Each row of a before or after table is a point. One or more steps were done to the points. Then noise was added and the rows were shuffled. The steps act on how far a point lies along the listed directions, d1 being the first. What was done? A step turns or swaps two directions, mirrors them in a line or flattens them onto one, adds a multiple of one to another, or multiplies one. Angles are multiples of 10 degrees, from the lower direction toward the higher: turns from -170 to 170, lines from 10 to 170 but not 90. Use the fewest steps. Two steps may share a direction if one is a turn and the other turns, adds or multiplies; they go together, in the order done. Otherwise the lowest direction goes first.

Directions:
(1): 17; -52
(2): 52; 17
Before, 8 rows:
7; -91
-39; 22
-16; 14
18; -63
71; 42
4; 3
10; -41
-15; 1
After, 8 rows:
21; 6
-47; 66
-2; 4
-42; -50
-26; -32
45; 5
-43; -81
14; -5
Steps: mirror d1 and d2 in the line at 150 degrees

Directions:
(1): -67; 0; -8
(2): 7; -31; -59
(3): 4; 60; -30
Before:
-87; -39; -31
-13; -37; 52
7; -35; 32
-48; 0; 10
-21; 29; 4
-92; 16; 1
-22; -30; 7
-14; -27; 30
-34; -17; 34
19; -3; 29
26; -18; -7
-20; -7; -23
-75; 2; 13
-9; -43; -2
After (14 x 3):
-19; 29; 7
-39; -3; 35
-9; -18; 43
-74; 17; 33
21; -4; 21
-93; 28; 28
-23; -20; 9
-93; -22; -8
-10; -25; -5
-21; -6; -22
-12; -15; 26
12; -23; 26
29; -17; -16
-50; 5; 20
Steps: add -0.3 times d1 to d2; multiply d3 by 0.7

Directions:
(1): -14; 72; -18; 14
(2): -41; 6; 7; -65
(3): -64; -20; 0; 39
Before (8 x 4):
10; 37; -19; 58
38; -14; 2; -24
-13; 12; 10; 13
19; -18; 10; -1
7; -11; 4; 23
-14; -1; -3; 9
-2; -4; 7; 22
8; -17; 9; 3
After:
-40; -53; 13; -37
12; -7; 6; 16
-25; -22; 12; 17
95; 21; -6; -31
-36; -11; -1; 16
-37; -8; 14; 8
-9; -26; 10; 14
38; -2; 6; 4
Steps: swap d1 and d2; multiply d3 by 2.5

Directions:
(1): -28; -66; 14; -8; -31; 47; -25; -53
(2): -27; 29; 27; 28; -60; 48; 12; 53
(3): -1; -4; 23; -15; 46; 47; 82; -11
(4): 11; 35; 65; -71; -24; -17; -9; -19
(5): -26; -8; 25; -19; 63; 28; -57; 47
(6): 71; 2; -44; -39; -15; 53; -14; 17
Before:
30; 9; -23; -11; 9; 25; -30; 17
-14; 10; 12; -2; 42; -52; -11; 12
-22; -4; 10; 19; 23; 42; 37; 37
-15; 36; 3; 46; -3; -21; 78; 24
30; 6; 12; -47; 7; -14; 21; -13
8; -10; -23; 6; 32; 4; -38; 34
34; 58; 13; -57; 0; -22; 47; 13
-6; -26; -11; 30; -8; -25; 35; -25
17; 39; 27; -24; 16; -17; 25; 29
8; 22; -21; 18; 20; -10; -41; 45
-19; 18; 80; -23; 15; -7; -34; 16
After (11 x 8):
42; 11; 9; -44; -13; -22; 37; -28
9; 6; 9; -23; 20; -10; -46; 24
-9; -33; -35; 41; 2; 14; 24; 6
56; 76; 36; -86; -47; -61; 92; -43
24; 4; -6; -19; 15; -8; -31; -9
-31; 6; 35; 3; 33; 33; 48; 22
13; 49; 17; -24; -10; -41; -42; 16
14; 41; 39; -44; -20; -33; 1; 6
39; 62; 59; -60; -25; -43; 61; -10
-2; 58; 34; 7; -28; -27; 99; 6
-4; 30; 83; -34; -21; -11; -14; 0
Steps: add -1.5 times d1 to d4; turn d4 and d5 by -30 degrees; flatten d2 and d6 onto the line at 140 degrees; multiply d3 by 1.3

Directions:
(1): -23; 13; -65; -5; -17; 23; 6; 58; -66
(2): -37; -15; -25; 68; -29; -3; -58; -47; -12
(3): -19; 12; 13; 36; -72; 26; 47; 28; 50
(4): -18; -2; 78; -10; -16; 20; -59; 47; -24
(5): 23; -32; 21; 79; 51; 5; 30; 33; -21
(6): -46; 16; -26; 6; 46; -30; -31; 50; 63
Before, 8 rows:
15; -5; 16; 5; -13; 13; 36; 26; -4
2; 16; -21; -54; -8; 10; 38; -16; 3
8; 19; -33; -44; 8; 12; 51; 16; -32
-18; -13; 11; 15; 16; -11; -29; -4; 22
-18; 17; -5; -11; -6; -8; -11; 17; 35
-20; 11; 9; -38; -13; -4; -40; 6; 7
-16; 4; -20; 9; -10; 8; 34; 22; -5
-26; -1; 14; 2; -30; -2; -54; -22; 9
After (8 x 9):
-9; 19; -17; -29; -1; 6; 34; 28; -6
25; 4; 11; -22; -2; 5; 32; 22; -8
-8; 21; -34; -64; -14; 7; 26; -35; 5
-19; -24; 16; 39; 19; -10; -31; -3; 15
9; 35; -40; -89; -11; 12; 57; 12; -18
-18; 10; -1; -5; -5; -5; -29; 13; 25
-25; 9; 17; -19; -18; -7; -52; 2; 5
-27; -16; 17; 43; -23; -5; -53; -17; 1
Steps: add -1 times d1 to d2; turn d2 and d5 by 30 degrees; multiply d3 by 0.4; add 0.3 times d6 to d4

Directions:
(1): -16; -52; 85; -6; 8; -37; -50; 43; -8; 0; -16
(2): 21; -13; 22; -30; -83; 71; 15; 40; 21; -2; -12
(3): 27; -64; -2; 25; -7; -17; 6; -39; 88; 18; 32
(4): 81; 22; 12; -12; -6; -41; 11; -20; 6; 2; -82
(5): -13; -51; -45; 57; -14; 2; 0; 14; -11; -75; -48
(6): 40; 23; -45; 37; 5; 6; -73; 63; 18; 36; 7
Before (8 x 11):
76; -4; -20; 34; -43; 17; -59; 55; 17; 9; -53
1; -25; 71; -6; 26; -9; 48; -79; 49; 14; 6
-6; -26; 12; -6; 27; -67; 28; -64; 42; -34; -12
-44; -25; 35; -8; -18; 12; 17; -45; 44; 10; 35
-44; -61; 11; 33; 35; -38; 2; -74; 22; -14; 57
40; 57; -35; 19; 5; 15; -32; 37; -14; 31; 48
73; -5; 18; 34; -22; -48; -79; 38; 33; 40; -12
-5; -55; -32; 4; 19; -22; 29; -79; 73; 29; 31
After, 8 rows:
61; 6; 50; -11; 8; -57; 19; -38; -4; 11; -14
20; -18; 17; -17; -57; -7; 80; -86; 29; -13; 12
-38; -76; 8; 5; 5; 5; -41; 9; 64; 46; 66
9; -38; 12; 21; -47; 44; -59; 44; 51; 31; 53
1; -29; -10; 10; -11; -19; 67; -94; -1; -52; -40
-16; 12; -28; 37; 2; 16; -48; 6; 41; 35; 44
-51; 2; 12; 20; 20; 69; -15; 14; 28; 39; 85
-55; -25; 17; -15; -26; 33; -19; 41; 30; -15; 61
Steps: turn d2 and d5 by 20 degrees; turn d1 and d2 by 140 degrees; turn d4 and d6 by -120 degrees; turn d3 and d4 by -30 degrees
